Every row gives one point. Any point is a mix of the corners, with weights that add up to 1. It lies inside the corners' shape when no weight is negative. Say inside or outside, and name the corners with a negative weight.

Corners:
(1): [60  7 49]
(2): [ 29 -32 -85]
(3): [-44   2  31]
(4): [-23  32  17]
Points:
[33  5 23] -> inside
[-23  -4 -27] -> outside (1)
[-21   4 -13] -> outside (1)
[-21  24  16] -> inside
[22 18 10] -> outside (3)
[-6 20 12] -> inside
[ 17 -17 -56] -> inside
[37 14 56] -> outside (2)
[  2 -11 -19] -> inside

Corners:
(1): [ 22 -35  -3 -42]
(2): [  8  52 -40 -70]
(3): [-16  -5  -6  11]
(4): [-20 -35  86  42]
(5): [16 -8 27 37]
Points:
[-12 -10  34   3] -> outside (5)
[  1 -28  35  30] -> outside (2)
[  6  40 -28 -56] -> inside
[-1  3  1  1] -> inside
[ -4 -30  38  28] -> outside (2)
[ 0 -6 11 17] -> inside

Corners:
(1): [ 24  16  10  -8  42  21 -12 -28]
(2): [ -9  -9  63 -23  29  -7  16   2]
(3): [ 14 -81   6 -57  62  -7 -15   0]
(4): [ 22 -44  29 -93  68 -19 -16  37]
(5): [-92  58  11  20 -20  57  -7 -54]
(6): [-61  44   3  46  18  58  14 -16]
(7): [-45  25   9  43 -25  66 -37 -20]
(8): [  4 -17   0   4  28 -51 -26   5]
(9): [ 33 -33 -26 -26  17  -8   8   6]
Points:
[-26  -7  10   4  10  30 -19  -8] -> outside (1)
[ -8 -12  18 -28  27  16 -21   7] -> inside
[-29   1  18  10  -2  44 -11 -30] -> outside (4, 6, 8)
[ 26 -40   3 -32  46 -24  -3   9] -> outside (5, 7)
[ 14 -17   1 -26  32  -2  -7   0] -> inside
[-38  15  17  -8  15  22  -6 -17] -> inside
[-10  -5   4  -3  32  -2 -22  -6] -> outside (2, 9)

Corners:
(1): [ 20   1 -16  -1 -28  16 -11  34 -43]
(2): [-12 -25  50 -16  11 -21 -58  29 -24]
(3): [  2 -10  14  19  33 -38  17 -18  29]
(4): [-14 -33 -34  19  50   6  13 -22  51]
(5): [-27  11   3  35  27   1 -26  20  43]
(6): [  9 -22  -2  -2   9  19 -95  17  64]
(7): [-12 -48 -77  43 -26 -40  45 -21 -39]
(8): [-48  19 -45 -20 -28 -36 -26 -21 -50]
(9): [ -3 -19 -18 -13  34 -22 -27   8  17]
(10): [  5  15 -14 -17 -50  -1   8  34  28]
Points:
[ -3  -6   1   0  -1 -17  -9   8  11] -> inside
[ -6  -2 -41  -1 -20 -24  32  -7   0] -> outside (2, 5, 6)
[  3  -1 -19 -20 -44  -5 -27  27 -26] -> outside (3, 4, 5)
[ -3 -30 -38  22  -7  -9  18   8 -13] -> outside (3, 6, 8)
[ -1 -27  -6  31  17  -9 -11   4  14] -> outside (8, 9, 10)
[-23  -1  12  -5   5 -13 -49   8 -12] -> outside (7, 9, 10)

Corners:
(1): [-13  15  13 -11   8  72 -18  51 -37  -4  55 -33]
(2): [ 18  60 -78  -6 -38  26 -40 -23 -52  -2  67  19]
(3): [-34 -38  25  34  55   6 -27  53 -25  -5 -18  20]
(4): [-21  41   1  26  50 -50  42 -17   9  -4 -19  24]
(5): [-26 -68 -46  54 -14  -7  -1  14 -47 -16 -31 -40]
(6): [-31 -14  -1  45 -40   5  40 -12  14 -14   1   1]
(7): [-23  50  20 -11 -52  13 -12 -39  57 -40  16 -41]
(8): [ 36  16  23 -21  21  -6  -4 -18 -76  33  10  46]
(9): [ 74   3  20 -18 -56 -72 -12 -46  -9   8  32  27]
(10): [ 39 -16 -38  36  -3  58  -5   8  17  12  33 -30]
(11): [-12 -41  -8 -27   9 -41 -35  28  -5 -23 -26  36]
(12): [ 61 -45  45 -44 -25 -15 -34  78  40  32 -54  23]
(13): [ 56 -65 -38  59 -36 -32  15 -11 -13 -43 -38 -12]
Points:
[ 18 -26   0   9 -12  -4 -11  23  -3  -3 -14   5] -> inside
[ -2  -4  -7  17   0   9  -8   8 -22  -9  17   0] -> outside (12)
[ 19 -11 -11   7 -21  -4  -4   3 -14  -2   0  -2] -> outside (3)
[-36   4 -21  21  -8  44 -15   7 -31 -12  30 -13] -> outside (4, 9, 12, 13)
[  2  -8   4  12  -2 -11  -5   0 -11  -3  -8  12] -> outside (1)
[ -6  -8   8 -25  11 -19 -29  24 -21  -6  -4  23] -> outside (6, 10, 13)

Corners:
(1): [-15 -21 -44 -22   9  16  -3   4   9  -3  23  32  95 -10]
(2): [ -2   2  -1   0   6  -4   3  10  -2 -10   5  -4  -3  -3]
(3): [ 21 -15  13 -15   5  -6  13  -4  -2   0 -42  -7   5   2]
(4): [ -9  20 -20  10 -48  18  32  11  -5  17   8   9 -19  16]
(5): [ 31   0   5   7  10 -12  15   4  24   6 -24 -24 -23  -6]
(6): [-39 -11  24  11  15 -13 -28   4  39  -5  14 -15 -19 -21]
(7): [-44  11  14   3   2  13 -31   4   2 -13  22  -9   2  13]
(8): [ 11 -34  -7  -8   4  17 -17 -30  -3  -4   4   8  -8 -14]
(9): [15  4 13  4 16 -7  0 13 28 -8  5  2  3 -6]
(10): [ 15   4  22  26   5  -9  19   4  13  15   4 -11  -2  -3]
(11): [ 30  -7   8  20   0 -20   9   5   1  -9 -26   4 -11   8]
(12): [  9  -3   8  26   8  -4 -10  10  -7  32   6   6 -21 -16]
(13): [ 21  -6 -18 -13  10  -1   3  -5  -4  10   5  17  12   5]
(14): [ 22  -1   7   2  -6  12  -4 -54  -9  12 -13 -25 -11 -17]
(15): [ 24  17  -9   6 -44   2  19  11  -2  -9  10 -13   3  20]
Points:
[ 12 -12  -9  -3   0   0   3   4   8  -2  -1   8  10  -4] -> outside (7, 10, 14)
[ 10   1  -7   1 -13  14   3 -17 -11  14   1  -5   2   0] -> outside (2, 6, 9, 11)
[ 16  -3   1   1  -2   1   8  -1   2   0 -10  -1   4   0] -> outside (6, 13)
[20 -7 -4  1  0 -2 10  0  1  3 -9  4  5 -2] -> outside (6, 7)
[15 -4  1  8  5 -5  1  0 11  4  5 -2  2 -8] -> outside (3, 4, 7)
[  0   1   1  -3   2   1  -1   3  13   4  -4 -10   3  -2] -> outside (2, 8, 10, 11)
[ -2  -5   6  -1   4   5 -12 -11   6  -3   8  -6   6  -7] -> outside (4, 5, 11)

Corners:
(1): [  5  -4   8  27  30  25  20  21   4  39   3 -33 -13   3  -5  -9  25 -58]
(2): [  4 -33   2  -9 -31  30  79 -18  -9 -61 -16 -38 -41  52  18   6  38  19]
(3): [ 12  -6  12  24 -22  31   9 -15  -4  10 -51 -59 -75 -12 -18 -12  27  11]
(4): [-58 -30  12   2  78   5 -23 -35   8 -26 -24  12 -14  27  17 -28  93  61]
(5): [ -1  35 -36  36 -54 -56 -74  67  21  22 -30 -18   0   6 -20  13 -19  42]
(6): [ 42  29 -57 -11 -50   2  25  20  12   6  23 -24   6  30 -43  13   4 -23]
(7): [ 13  40   9  62  16  -3  49 -20 -81  23  -9   6  -1 -39 -16 -30  -4 -23]
(8): [ -9  -3  60 -29  -9  -4 -26  28  11  13  10 -14   7 -28 -36 -46  -7   0]
(9): [-31  -6  -8  -4  22  16 -28  45 -19  43  72 -40  27 -24 -24  14  31 -15]
(10): [ -6 -59 -14 -34  35 -28   4 -46  22 -53 -79 -57 -61 -20  24 -15 -15  28]
(11): [  4   2  -3   6  16  -2  42 -25  27  -4 -34 -63  10  18  11  18  21  56]
(12): [ 17 -15  33  26  11  12 -42   0 -43  95 -10  36  34  50 -29 -39  -9 -25]
(13): [  1   7  16 -11   6  -7 -32 -15  10  18 -47  -9 -62  19  37  24 -33  21]
(14): [ 84  19 -64  40 -39  15  47  -9 -28 -50 -26 -45 -17 -26  44  27   7   3]
(15): [-19 -15  42 -22 -38  44   8 -27 -21  65 -14  61  -5 -31 -13 -16  31 -25]
(16): [-52   7   3 -63  11  15 -49 -46   8 -53 -56 -18  37 -51   6  24  22  -2]
(17): [-25  25  -7  25 -31  64   8  19 -10  17  41  -7  42 -12 -45 -87  10 -11]
(18): [ 33   2  -8  16 -49 -20  14 -52  39 -36  11 -23  13  14  28  50 -14   9]
(19): [-17 -24  25  42  61  27 -33   5 -17  -4  -9  43  28 -41 -37  -9   7  -1]
Points:
[ -7  -2  -6  11   4  14  -1   1 -11  10 -18 -11  -9  -4  -9 -10  19   2] -> outside (8, 18)
[ -7  -5   0   4   6   8   2  -2 -11   9  -1 -22  -1 -11  -7  -5  13   1] -> inside
[  2  -3   2   2  -3   0   1  -4   3  -8 -16 -26 -11 -12  -2   5  11  11] -> outside (12, 17)
[ 11  -1   7  18 -15  13  -8  15  -1  25   8  -7   1  10 -13  -6  10   1] -> outside (7, 10, 16)
[-16  -8  -3 -17  -7   2 -10 -11  20  15  -5 -14   9  34   1   4  12   5] -> outside (3, 7, 8, 14, 19)
[ -8   9  -8   7   3   1  -9 -13   6   0 -22 -11  -3 -11   5  22  29  17] -> outside (2, 8, 10, 12, 17)
